Every row gives one point. Examples show where two turns around zero, p and q, send a point. Where does a point land after both, in the order given? Backwards means that the second turn is done in reverse. Each puzzle has new turns, and all numbers are rounded.
In the rows, zero is written as 128.

Turn p:
[168 162] => [151  81]
[ 77 107] => [121 183]
[138 114] => [112 122]
Turn q:
[ 93 144] => [147 161]
[180  83] => [79 80]
[145 149] => [147 109]
[ 94 136] => [139 161]
Where do these land?
p, then q: [154 153] => [ 95 113]
q, then p: [103 137] => [148 111]
q, then p: [ 63 140] => [185  94]
p, then q: [163  87] => [109 179]
p, then q: [157 122] => [103 144]

Turn p:
[ 56 164 133  66] => [ 84 105 182  58]
[106 116 148 107] => [143 122 145  98]
[156  98 108 132] => [142 130  85 134]
[116 110 117 154] => [140 100 121 145]
[181 171 163 159] => [127 190 147 180]
[154 110 100 151] => [132 123  88 155]
Turn q:
[135  98 176  96] => [105 114 122  69]
[ 82 124 135 116] => [104  90 145 135]
[ 95 137 140 145] => [137  92 135 140]
[191 159 101 162] => [182 187 113 143]
[140 124 140  68] => [ 94 147 156  88]
[126 126  77 181] => [145 139  96 191]
Where do these land?
q, then p: [144 180  86 126] => [127 165 163 174]
q, then p backwards: [129 165 124 144] => [127 117 160 150]
p, then q: [112  83 124  69] => [ 75 172 154 107]
q, then p: [125 162 171  98] => [157 165 140  89]
p, then q: [144  60 136 165] => [143 190  82 133]
q, then p backwards: [113 118 127 167] => [132 102 107 155]

Turn p:
[ 81 149 134 121 147  69 145 144] => [166 141  80 115 105 142 163 161]
[160 163 146  82 155 144 112 146] => [161 158 119 116 121 111  76  96]
[151 123 127 142 145 133 125  89] => [104 123 130 155 117 152 108 116]
[151  99  92 110  60 119 110 158] => [110 109 175 103 111  61 136 152]
[135 155 100 140 129 142 166 148] => [137  99  95 141 155 102 118 134]
[144 117  94 117 152 149 134 155] => [127  93 117  98 135 116 100 115]
[161  46 131 123 156 146 113 120] => [113  86 183 100 109 170 102 104]
[146 131 165 144 137 134 171 119] => [161 115 135 171 144 151 120 125]
[ 90 172 139 154 142 131 107 145] => [133 158  86 126 146 126 164 101]
[157 121 138 138  80 124 115 101] => [105 138 171 163 115 109 132 134]
[ 31 131 143 138 104 119 109  84] => [ 94 188 118 118 151 168 190 170]
Turn q:
[121  78 117 140  87 137 142 160] => [104  74 114 104 163 125 146 132]
[ 95 163 115 124 147  92 110 109] => [162 146 159 143 115  91 106 117]
[160  82 127 139  80 147 173 104] => [ 70 121 131  73 151 155 154 121]
[120 161 171 155  84  86 126 143] => [168 149  89  81 150  95 116 116]
[160 128  85  88 181 141  84 127] => [137 106 155 173  58 160 127 139]
[152 143 112 132 138 144 187 130] => [113 148 131 140 142 156 167  88]
[126 167 148 112 125 134 129 136] => [135 150  99 140 119 123 112 108]
[119 141 107  82 163 164  97 118] => [108 124 138 184  81 131 104 132]
[119 130 116 152 164 145  89 117] => [136 136 143 157 105 112 141 172]
[108  89 181 155 111  90 143 137] => [147 126 121  87 194 130 107 153]
Where do these land?
q, then p: [168 143  95 132 136 153 123 155] => [116  94 144 153 161 119 131 161]
p, then q backwards: [174 156 100 118 127 132 141  86] => [ 88 134 144  83 136 160 102 124]
q, then p backwards: [124  93 154 150 143 130 155 104] => [ 90 113 137 114 109 160 136 105]
p, then q: [148 167 110  90 164 160 130 132] => [147 115 154 134  65 109 118 145]
q, then p backwards: [173 155 110 108 127 147 105 149] => [138 131 127 149 163  75 115 125]
q, then p backwards: [116 143 157 152 121 100 152 129] => [105 151 147 110 127 157 127 153]
p, then q: [ 82 117 146 166 127 122 111 103] => [ 95 154 121 162 160 122 147 104]
p, then q: [152 102 125  70 146 104  63 178] => [111 125 112  75  85 135  55  89]
q, then p: [ 78  96 119 144 123  96 148 124] => [162 132 127 117  93 176 124 106]
p, then q: [ 66 107 164 149  65 137 151 121] => [150 161  98 176 185 171 148 109]

Turn p:
[205 118 135  80 165  90 166 100  83  76 145] => [139  47 133 125 166  89 203 165 142  90 136]
[118 107 117 151 123 105 147 124  86  77  81] => [194  91  98 123  93 136 148 119 136 123 141]
[104  63 178 108 140 194  67 124 158 134 140] => [ 96 172 165  66 114 192 101 164 112  79 126]
[102 136 152 108  61 148 121 156 170 167 143] => [ 94 181 146 165 135 146  71 109 153 109 147]
[165 130 120 139 112 119 123 126  96 130 131] => [131 113 126 135 125 117 151 118 159 123  97]
[ 84 129  96 128 117 105  79 125 139 142 140] => [105 130 143 127  87 120  97  87  92 128 118]
[118 106 114 126 132 160 122 186 145 188 154] => [116 179 185 115 161 152 113  93 131 151 120]
[133 122 125 151 139  79 171 105 152 128 113] => [136 100  78 149 157 138 142 110 100 136 139]
[145 132 129  73 168 137 156  91  82 124  99] => [167  81 132  95 163  86 119 172 131 113 123]
[173 134  84  86 164 141 159 112 121  52 114] => [180  90 153 152 132  95 181 192  98 117 132]
[101 163 147 199  90 136  70 150 186 191 102] => [ 75 178  98 153  94 185  64 101 138 186  93]
[ 92 143 120 171 100 167 125 119 141 163 172] => [105 211 109 124 120 112 115 102 124 135 114]
[124 181 146 145 153  81 158 148 105  94 130] => [125  91  99 135 118  97 157 128 147 176 177]
Turn q:
[134 105 156 107 115  87  69 145 114 118 160] => [153 130 106  94 150  90 101 158  97 168 108]
[135 134 135  54  74  78 142 174 109  85 101] => [183 170 144  76 199 104 135 105 136 106  86]
[ 98 142 136 121 120  84 153 108 141 130 101] => [135 148 102 131 142 146 125  92 168 139 107]
[ 76 119  76 178 135 181 104  90 114 123 160] => [118 102  79 159  44 117 153 158 121  95 138]
[131  98 103 161 168 174 112  98 109 162 153] => [ 88  86 135 159  65 111 140 145 107 140 138]
[140 161 149 137 108 118 131 174 188 124  99] => [154 166 137 116 168 165 120 129 146 134 184]
[169 181 182 110  95 133 135 124 132  97  83] => [124 154 128 122 209 179 134 108  93 108 129]
[175 157 124 145 142 139 166 158 153  70 111] => [136 162 173 164 162 153 101 139 128  77 149]
[152  95 157  61  77  95 141 122 169 116 126] => [159 112 122  98 202  89 106  74 134 132 139]
[ 82 119 146 110 172 159 133 128 120 153 161] => [141  68 137 114  81 154 122 134 133 143 111]
[112 101 125 181 166 122 136  96 100 149 168] => [ 82 113 114 147  62 119  93 138 131 143 109]
[107 146  54 190 140 176 142 105  82 203 187] => [ 39  96 121 124  32 117 171 178 163 105 136]
[115  61 143 138 131 136 108 141 102 151 104] => [137 136 141 114  82 102 133  95  89 166 128]
[165 173 107  99 149 110 120 131 158 112  78] => [145 149 152 173 191 145 158 138 147 137 130]
Where do these land?
q, then p backwards: [146 113 146 173 132 145 145 108 148  68  82] => [ 92 106 101 123  72 119 148 130 189 131 133]
p, then q: [ 86 110 173 147 192 122 167 121 161 103  39] => [111  75 198 100 102  63 169 186 100 120 143]
q, then p: [140  85 166 136 189 175 144 101 159 112 122] => [114 156  96  76  98 155 150 112 155  86  82]
p, then q: [149 173 101  81 104 114 130 116 111 127 160] => [137 176 100 135 123 127  75 116 145 160 116]
q, then p: [159 101 130 147 166  89 154 131 163 118 100] => [ 66 138  86 112 111 140 120 132 127 154 102]
p, then q: [122 159 158 102  71  78 126 120  97 136 187] => [162 130  49 157 119 111  80 122 172 126 124]
p, then q backwards: [112 110 134 194 169 105 174 100 138 129 112] => [ 93 142 172 117  82 129  70 100 138 133 105]
q, then p backwards: [113 140  88 100  91 123 126  94 100 153 140] => [167 134 141 151 135 110 129  92  87 123 163]
p, then q: [123 122 120 162 188 150  73 152  88 117 106] => [128 105 154  69 166 123 171  75 124 140 139]
p, then q: [129 144 123 116  67 140 163 156 115 155 163] => [115 132  87 172 150 164  91 151 154 141 142]
q, then p backwards: [155 131 135 113 109 167  48 146 123 190  99] => [129 138 120 150 224 117 153 150 146  86 161]
q, then p: [142 156 106  76  80 121 156 162  99 136 182] => [134  73 170 137 140 149 121 160 100 116 197]
q, then p: [111  60 114 129 144 150  64 148 136 116 107] => [115 105 111 146 154 111 158  79 191 116  92]
p, then q: [106 188  99 118  92 112 121 138 153 133 191] => [102 162  52 115 108 152 104 139 160 145 104]
